Each row of a before or after table is a point. The points were changed in one or more steps. Then noise was added and the rows were shuffled. The steps act on columns, c1 being the first. What was done? A step turns or swaps two columns, mirrors them in a line or flattens them onto one, adds a multiple of one to another, or multiplies or shifts one. Angles are multiples of 10 degrees, from the lower column toward the higher: turns from -170 to 170, lines from 10 to 170 but not 90. Use the fewest steps. Two steps may share a column if one is a turn and the other turns, adds or multiplies; they go together, in the order done. Otherwise the lowest column goes first.

Before (12 x 3):
[[-0.25  0.60 -0.73]
 [-0.05 -0.27  0.16]
 [ 0.29  0.60 -0.83]
 [ 0.17  0.57  0.52]
 [-0.25  0.03 -0.04]
 [-0.85  0.11 -0.59]
 [-0.36  0.85 -0.40]
 [-0.67  0.08  0.11]
 [-0.18  0.73 -0.77]
 [-0.88  0.10  0.17]
 [-0.57 -0.32  0.34]
 [-0.62 -0.01 -0.46]]
After:
[[-0.40 -0.49  0.34]
 [-0.24 -0.06 -0.03]
 [-0.63  0.67 -0.39]
 [-0.45  0.48 -0.73]
 [-0.03  0.59  0.50]
 [ 0.04 -0.25  0.17]
 [-0.85 -0.20  0.19]
 [-0.41  0.63 -0.77]
 [-0.56 -0.24 -0.47]
 [ 0.07  0.65 -0.83]
 [-0.63 -0.16  0.11]
 [-0.83 -0.20 -0.59]]
Steps: turn c1 and c2 by 20 degrees

Before:
[[-0.12  0.29  0.67  0.61  0.19 -0.44 -0.34 -0.19]
 [-0.23  0.96 -0.21 -0.40 -0.15  0.36 -0.28 -0.58]
 [ 0.56  0.91  0.20 -0.06  0.05 -0.44 -0.40  0.49]
 [ 0.14  0.55  0.27 -0.70 -0.25 -0.85  0.39  0.33]
 [ 0.03  0.21 -0.21 -0.16  0.38 -0.52  0.26 -0.56]
 [ 0.34 -0.42 -0.60  0.56 -0.19 -0.52 -0.12  0.19]
 [-0.26 -0.43 -0.56  0.56  0.68 -0.33 -0.04  0.03]
 [-0.59  0.33 -0.15  0.42  0.42 -0.24  0.27 -0.07]
 [-0.38 -0.40 -0.41  0.53  0.40 -0.52 -0.80  0.39]
 [-0.28  0.03  0.51 -0.52 -0.35  0.23  0.48  0.58]
 [ 0.32 -0.18 -0.36 -0.16  0.38 -0.04 -0.61  0.68]]
After (11 x 8):
[[-0.46  0.37 -0.65  0.08 -0.57 -0.72  0.44 -0.59]
 [ 0.28 -0.23 -0.24  0.83  0.35 -2.56  0.31 -0.18]
 [-0.24  0.56  0.17 -0.05 -0.42 -1.31 -0.28 -0.68]
 [-0.08 -0.29  0.00  0.30  0.47  0.68  0.55  0.07]
 [ 0.28  0.30 -1.10 -0.64  0.09 -1.56 -0.22 -0.30]
 [-0.30  0.18 -0.70  1.03  0.09  1.09 -0.18 -1.09]
 [-0.26  0.02 -1.06 -0.65 -0.74 -0.99  0.04 -0.47]
 [ 0.09 -0.33 -0.86 -0.08 -0.29 -0.15 -0.69  0.19]
 [ 0.11 -0.16 -0.72  0.25 -0.36 -1.57  0.24 -1.07]
 [ 0.39  0.36 -0.32  0.82 -0.18 -1.32 -0.56 -0.02]
 [-0.64  0.11 -0.92 -0.60 -0.48 -1.56 -0.63 -0.09]]
Steps: turn c1 and c7 by -20 degrees; turn c2 and c4 by 120 degrees; turn c2 and c5 by 160 degrees; shift c3 by -0.50; multiply c6 by 3; shift c8 by -0.50

Before, 10 rows:
[[ 0.12 -0.44 -0.58  0.33 -0.58  0.29  0.53  0.05  0.33 -0.02 -0.04 -0.42]
 [ 0.53 -0.45  0.24  0.21 -1.07  0.05  0.47  0.12  0.15 -0.11 -0.38 -0.08]
 [ 0.47 -0.04 -0.53  0.19 -0.93 -0.20 -0.03  0.35  0.65 -0.30 -0.49 -0.21]
 [-0.15  0.69 -0.19 -0.14  0.30 -0.08 -0.45  0.60 -0.06 -0.61  0.83 -0.63]
 [ 0.33 -0.40 -0.06  0.30 -0.23 -0.11  1.29  0.37  0.84 -0.44  0.12  0.21]
 [-0.58  0.67 -0.14 -0.36 -0.05  0.66 -0.98  0.60  0.37 -0.55  0.26 -0.36]
 [ 0.42 -0.07 -0.31  0.48 -0.19  0.15  0.22  0.20 -0.08 -0.86 -1.09  0.17]
 [ 0.32  0.61 -0.20 -0.06 -0.14  0.13 -0.49 -0.13  0.21  0.49  0.21 -0.09]
 [-0.29  0.71 -0.46 -0.01 -0.47 -0.18 -0.34  0.52 -0.32  0.50  0.39  0.24]
 [-0.57  0.54 -0.11 -0.41  0.12 -0.14 -0.35 -0.02  0.19 -0.57 -0.27 -0.51]]
After:
[[-0.43  0.76 -0.17 -0.20 -0.13  0.32 -0.16 -0.55  0.03 -0.10  0.89 -0.64]
 [-1.11  0.62 -0.04  0.01  0.67  0.06 -0.41 -0.68 -0.38 -0.02  0.38 -0.34]
 [ 0.45 -0.44 -0.53 -0.28  0.45 -0.50  0.25  0.15 -0.28  0.48 -0.12 -0.44]
 [-0.49  0.74 -0.44 -0.32 -0.09 -0.48 -0.03 -0.46  0.33  1.06  0.47  0.27]
 [-0.10  0.67 -0.25  0.12  0.21 -0.10 -0.54  0.04 -0.20  0.98  0.10 -0.10]
 [ 1.04 -0.37 -0.09 -0.45 -0.05 -0.14  0.77 -0.15 -0.83  0.06  0.04  0.20]
 [ 0.70 -0.45  0.31 -0.24  0.15 -1.04  0.01  0.08 -0.14  0.46 -0.54 -0.10]
 [ 0.48 -0.07 -0.31 -0.56  0.17 -0.15 -0.07  0.05  0.11 -0.34 -1.23  0.18]
 [-0.67  0.57 -0.08  0.31 -0.16  0.09  0.07 -0.19 -0.19 -0.08 -0.06 -0.54]
 [ 0.28  0.02 -0.56 -0.31  0.01 -0.92 -0.41 -0.17 -0.66  0.24 -0.65 -0.20]]
Steps: add -0.3 times c1 to c11; turn c1 and c7 by -40 degrees; turn c4 and c8 by 150 degrees; mirror c5 and c6 in the line at 50 degrees; multiply c9 by -1; shift c10 by 0.50

Before:
[[ 0.36 -0.22  0.03  0.01 -0.02 -0.25  0.29 -0.19  0.54  0.91  0.05 -0.46
   1.11 -0.35 -0.33  0.17  0.05  0.20  0.18  0.34]
 [ 0.04 -0.56  0.13  0.65 -0.32 -0.23  0.15  0.20 -0.17 -0.25  0.15  0.15
  -0.06 -0.28 -0.06 -0.42 -0.30  0.24  0.42 -0.25]
 [-0.03 -0.65 -0.02  0.01  0.14 -0.12  0.28  0.07  0.21  1.44  0.26  0.24
  -0.01  0.06  0.43 -0.16  0.09 -0.21  0.30  0.21]
 [ 0.62 -0.02  0.23  0.60 -0.03  0.07  0.30 -0.18  0.68 -0.39  0.06 -0.29
  -0.31 -0.07  0.40 -0.58 -0.16 -0.43  0.15 -0.55]
 [ 0.31 -0.86 -0.17  0.72 -0.07  0.04  0.71 -0.41  0.81 -0.52 -0.01 -0.19
  -0.27 -0.39  0.25 -0.41 -0.20  0.24  0.36 -0.08]
 [ 0.19  0.52 -0.33  0.43 -0.42  0.76  0.66 -0.39  0.07  0.27 -0.47  1.21
  -0.20 -0.42  0.28  0.47 -0.22 -0.26  0.15 -0.03]
 [ 0.33  0.72  0.06 -0.04 -0.58 -0.24  0.67  0.15 -0.06  0.59 -0.23 -0.52
  -0.13  0.44 -0.68  0.22 -0.30 -0.40  0.08  0.31]
 [ 0.03 -0.92  0.23  0.00  0.34 -0.11  0.03  0.14 -0.04 -0.22 -0.07  1.58
  -0.34 -0.41  0.45  0.29 -0.85 -0.27  0.30  0.23]
 [ 0.61 -0.54 -0.42 -0.01  0.32 -0.07  0.64  1.57  0.33  0.16  0.00 -0.40
  -0.29 -0.42 -0.09  0.00 -0.06 -0.46  0.11  0.23]
 [ 0.45 -0.44  0.19  0.46  0.31  0.26  0.21 -0.18  0.21  0.69 -0.07 -0.53
  -0.09  0.51 -0.21  1.44 -0.26 -0.12  0.11 -0.60]
 [-1.43 -0.41  0.34  0.00  0.32  0.56  0.58  0.22  0.04 -0.53  0.18 -0.02
  -0.11 -0.35  0.37 -0.04 -0.90 -0.42  0.35 -0.20]
 [ 0.39  0.55  0.27 -0.06  0.09 -0.27  0.63 -0.45 -0.20  0.08 -0.12 -0.07
  -0.08  0.34 -0.58 -0.54 -0.86  0.23  0.05 -0.70]
 [ 0.11 -0.88  0.30  0.01  0.31  0.31  0.04  0.48  0.02 -0.29  0.20 -0.27
   0.22  0.97 -0.02 -0.43 -0.87  0.25 -0.30 -0.38]]
After:
[[-0.29 -0.48  0.28  0.43  0.32  0.25  0.15 -0.21  0.18  0.90 -0.03  0.42
  -0.11  0.51 -0.20  1.43 -0.31 -0.06  0.08 -0.59]
 [-0.41  0.57 -0.33  0.41 -0.46  0.79  0.65 -0.34  0.07  0.31 -0.46 -0.29
  -0.14 -0.43  0.34  0.50 -0.27 -0.28  0.16 -0.02]
 [-0.45 -0.49 -0.48  0.05  0.29 -0.09  0.58  1.53  0.37  0.50  0.06  0.47
  -0.30 -0.50 -0.07 -0.04 -0.03 -0.39  0.07  0.17]
 [-0.24 -0.93 -0.17  0.73 -0.03  0.03  0.75 -0.42  0.88  0.27 -0.04  0.24
  -0.28 -0.33  0.28 -0.46 -0.22  0.17  0.38 -0.02]
 [-0.05 -0.55  0.13  0.61 -0.30 -0.18  0.06  0.23 -0.19 -0.50  0.23  0.01
   0.01 -0.28 -0.06 -0.42 -0.27  0.26  0.43 -0.25]
 [-0.48 -0.02  0.25  0.55 -0.03  0.07  0.27 -0.19  0.66  0.31  0.07  0.41
  -0.33 -0.15  0.41 -0.60 -0.21 -0.40  0.09 -0.52]
 [-0.35  0.59  0.33 -0.04  0.09 -0.30  0.72 -0.43 -0.20 -0.15 -0.17  0.25
  -0.03  0.31 -0.58 -0.56 -0.85  0.21  0.08 -0.66]
 [-0.01 -0.89  0.33  0.03  0.27  0.30  0.03  0.40  0.01 -0.32  0.21  0.18
   0.27  0.93 -0.07 -0.44 -0.88  0.30 -0.27 -0.39]
 [ 1.25 -0.44  0.30  0.02  0.35  0.59  0.55  0.19 -0.05 -0.46  0.12 -0.72
  -0.12 -0.39  0.37 -0.03 -0.91 -0.46  0.42 -0.17]
 [-0.20 -0.24  0.02  0.06  0.01 -0.25  0.26 -0.19  0.52  1.52  0.01  0.35
   1.14 -0.34 -0.29  0.11  0.00  0.19  0.19  0.39]
 [-0.07 -0.60 -0.02  0.02  0.11 -0.14  0.31  0.02  0.19  1.63  0.26 -0.10
  -0.01  0.05  0.46 -0.20  0.09 -0.19  0.37  0.16]
 [-0.38 -0.86  0.22 -0.01  0.36 -0.11  0.03  0.12  0.00 -0.15 -0.05 -0.56
  -0.29 -0.43  0.43  0.27 -0.89 -0.31  0.28  0.25]
 [-0.16  0.70  0.08 -0.02 -0.60 -0.22  0.64  0.14  0.00  0.57 -0.24  0.35
  -0.18  0.47 -0.72  0.30 -0.28 -0.37  0.01  0.31]]
Steps: multiply c12 by 0.4; turn c1 and c12 by 150 degrees; add 1 times c9 to c10

Before:
[[-0.29 -0.16  0.53 -0.27 -1.10  0.33  0.13  0.29 -0.06 -0.47  0.63  0.28
  -0.48  0.23  0.04 -0.64 -0.39 -0.05 -0.18 -0.55 -0.46 -0.12 -0.09 -0.13
   0.26  0.50  0.23  0.50 -0.12  0.26  0.11 -0.26  0.45 -0.31  0.18  0.47
   0.35  0.28  0.13 -0.01 -0.12 -0.13 -0.12 -0.13  0.29  0.03 -0.27  0.58]
 [-1.10 -0.03  0.38  0.17 -0.48  0.38  0.23 -0.24  0.49  0.33  0.23  0.70
  -0.17 -0.10  0.18 -0.61 -0.16 -0.07 -0.69 -0.20 -0.25 -0.04 -0.47  0.03
  -0.78 -0.20  0.06  0.23 -0.76 -1.04  0.76  0.18  0.21 -0.55  0.48  0.22
   0.10 -0.27  0.47 -0.16 -0.19 -0.28 -0.47 -0.18  0.21  0.50  0.53  0.23]
 [-0.17 -0.29 -0.11  0.25  0.79  0.20 -0.90  0.51 -0.11 -0.03  0.27  1.14
  -0.80 -0.09 -0.77 -0.88  0.05  0.07 -0.15 -0.08 -0.07  0.65 -0.04  0.43
  -0.46 -0.65  0.03 -0.66  0.05  0.49 -0.69  0.13 -0.16 -0.11  0.10 -0.47
   0.59  0.36  0.83  0.77  0.39 -0.22 -0.02 -0.02  0.13  0.95  0.23  0.00]
 [ 0.02  0.51 -0.60  0.69  0.14  0.02 -0.51  0.07  0.44 -0.76 -0.54 -0.32
   0.20  0.02 -0.41 -0.53  0.11  0.20 -0.30  0.05 -0.57  0.47  0.38 -0.46
   0.06  0.46  0.25  0.16  0.30  0.10  0.51 -0.39  0.83 -0.09 -0.76 -0.30
  -0.40  1.24  0.64 -0.57 -0.28 -0.35 -0.12  0.48  0.68  0.37  0.42 -0.90]
 [ 0.45  0.05  0.09  0.57 -0.28  0.17 -0.20  0.40  0.33  0.30  0.65  0.30
   0.27 -0.02  0.12  0.54 -0.30 -0.23 -0.31  0.00 -0.36  0.56  0.26 -0.30
   0.58  0.11 -0.03  0.24 -0.06 -0.09 -0.19  0.83 -0.14  0.88  0.17 -0.40
   0.11 -0.60 -0.22  0.43 -0.67 -0.30  0.27 -0.73 -0.73  0.59  0.75 -0.40]
 [ 0.29  1.07  0.19  0.21  0.58 -0.75 -0.38 -0.04  0.45 -0.05  0.45  0.04
  -0.12 -0.28  0.85 -0.31  0.23  0.41  0.65  0.23 -0.43  0.83 -0.12 -0.14
  -0.25  0.66  0.41  0.31  0.07  0.36 -0.53  0.32 -0.24  0.02  0.25  0.44
   0.24 -1.34 -0.24  0.46 -0.26  0.28  0.22 -0.25 -0.11 -0.59 -0.25 -0.45]
 [-0.14  0.37  0.02 -0.13 -0.52  0.52 -0.22  0.29  0.16 -0.67 -0.22  0.31
   0.00  0.06 -0.17 -0.35  0.09 -1.10  0.07  0.19  0.70  0.85 -0.01 -0.09
   0.26 -0.93  0.49 -0.21 -0.21  0.11 -0.47  0.24  0.53 -0.66  0.26  0.09
  -0.27  0.31 -0.23 -0.38 -0.38  0.14  0.68  0.02  0.91  0.08  0.34 -0.27]
 [ 0.00  0.17 -0.02 -0.63 -0.70 -0.15 -0.26  0.39  0.15  0.02  0.63 -0.12
  -0.20 -0.15  0.24  0.23 -0.74  0.06 -0.87 -0.59 -0.28 -0.49 -0.42  0.09
   0.25  0.36  0.61 -0.29  0.37 -0.08 -0.62 -0.43 -0.19 -0.73  0.37 -0.18
  -0.81  0.03  0.36 -0.50 -0.06  0.13  0.10  0.28  0.06  0.60  0.61  0.48]]
After:
[[-0.08  0.33 -0.36 -0.12 -0.04  0.51 -0.22  0.30  0.18 -0.72 -0.18  0.31
   0.07  0.04  0.26 -0.36  0.07 -1.11 -0.07  0.20  0.70  0.82 -0.47 -0.02
   0.22 -0.88  0.52 -0.20 -0.24  0.16 -0.45  0.23  0.58 -0.67  0.24  0.06
  -0.29  0.37 -0.24  0.00 -0.57  0.17  0.67  0.09  0.96 -0.57 -0.45 -0.34]
 [ 0.01  0.56 -0.49  0.69  0.45 -0.02 -0.51  0.04  0.51 -0.71 -0.51 -0.24
   0.24  0.01  0.03 -0.55  0.16  0.29 -0.35  0.05 -0.57  0.45  0.14 -0.51
   0.09  0.43  0.28  0.11  0.26  0.09  0.51 -0.44  0.80 -0.07 -0.77 -0.26
  -0.37  1.28  0.63 -0.61 -0.46 -0.36 -0.20  0.48  0.69 -0.69 -0.43 -0.90]
 [ 0.45  0.08  0.43  0.59  0.32  0.10 -0.19  0.33  0.35  0.29  0.67  0.32
   0.24  0.09 -0.40  0.51 -0.33 -0.20 -0.32 -0.07 -0.35  0.53 -0.29 -0.38
   0.61  0.15  0.00  0.22 -0.13 -0.10 -0.30  0.80 -0.12  0.90  0.17 -0.42
   0.16 -0.62 -0.21  0.09 -1.10 -0.27  0.23 -0.74 -0.69 -0.45 -0.78 -0.45]
 [-1.18  0.01 -0.18  0.16 -0.41  0.42  0.24 -0.27  0.55  0.36  0.17  0.65
  -0.18 -0.10 -0.56 -0.63 -0.16 -0.05 -0.67 -0.22 -0.26 -0.09 -0.49  0.08
  -0.80 -0.21  0.07  0.24 -0.78 -1.05  0.76  0.20  0.19 -0.56  0.46  0.26
   0.08 -0.28  0.50  0.40 -0.25 -0.25 -0.46 -0.18  0.15 -0.10 -0.45  0.23]
 [-0.10 -0.28  0.69  0.21  0.06  0.22 -0.91  0.53 -0.15  0.00  0.26  1.14
  -0.77 -0.06 -0.25 -0.87  0.02  0.08 -0.13 -0.02 -0.11  0.59  0.73  0.46
  -0.41 -0.65  0.03 -0.69  0.03  0.53 -0.60  0.08 -0.19 -0.18  0.14 -0.51
   0.54  0.27  0.88 -0.11  0.67 -0.18  0.01 -0.02  0.12 -1.44 -0.25 -0.04]
 [-0.31 -0.08 -0.05 -0.33 -0.03  0.31  0.08  0.34 -0.05 -0.40  0.62  0.28
  -0.46  0.19 -0.09 -0.67 -0.39 -0.03 -0.20 -0.63 -0.45 -0.14 -1.08 -0.14
   0.29  0.54  0.23  0.47 -0.11  0.23  0.09 -0.33  0.45 -0.33  0.22  0.50
   0.38  0.36  0.12  0.57 -0.20 -0.15 -0.14 -0.15  0.29  0.12  0.25  0.63]
 [ 0.02  0.20 -0.46 -0.59 -0.48 -0.17 -0.26  0.39  0.15  0.00  0.62 -0.16
  -0.21 -0.16 -0.73  0.27 -0.72  0.10 -0.86 -0.57 -0.24 -0.45 -0.67  0.01
   0.22  0.36  0.59 -0.29  0.37 -0.08 -0.60 -0.41 -0.18 -0.77  0.36 -0.14
  -0.85  0.06  0.38  0.03 -0.11  0.17  0.04  0.30  0.04  0.11 -0.59  0.49]
 [ 0.36  1.13  0.46  0.26 -0.15 -0.77 -0.38 -0.02  0.55 -0.03  0.43  0.02
  -0.12 -0.27  0.33 -0.31  0.23  0.44  0.64  0.30 -0.44  0.82  0.63 -0.16
  -0.28  0.67  0.40  0.35  0.06  0.35 -0.53  0.30 -0.18  0.04  0.28  0.45
   0.27 -1.31 -0.23  0.17 -0.41  0.26  0.21 -0.26 -0.05  0.65  0.20 -0.45]]
Steps: swap c3 and c40; swap c5 and c23; add -0.5 times c22 to c15; turn c15 and c46 by 120 degrees; multiply c41 by 1.6; multiply c47 by -1
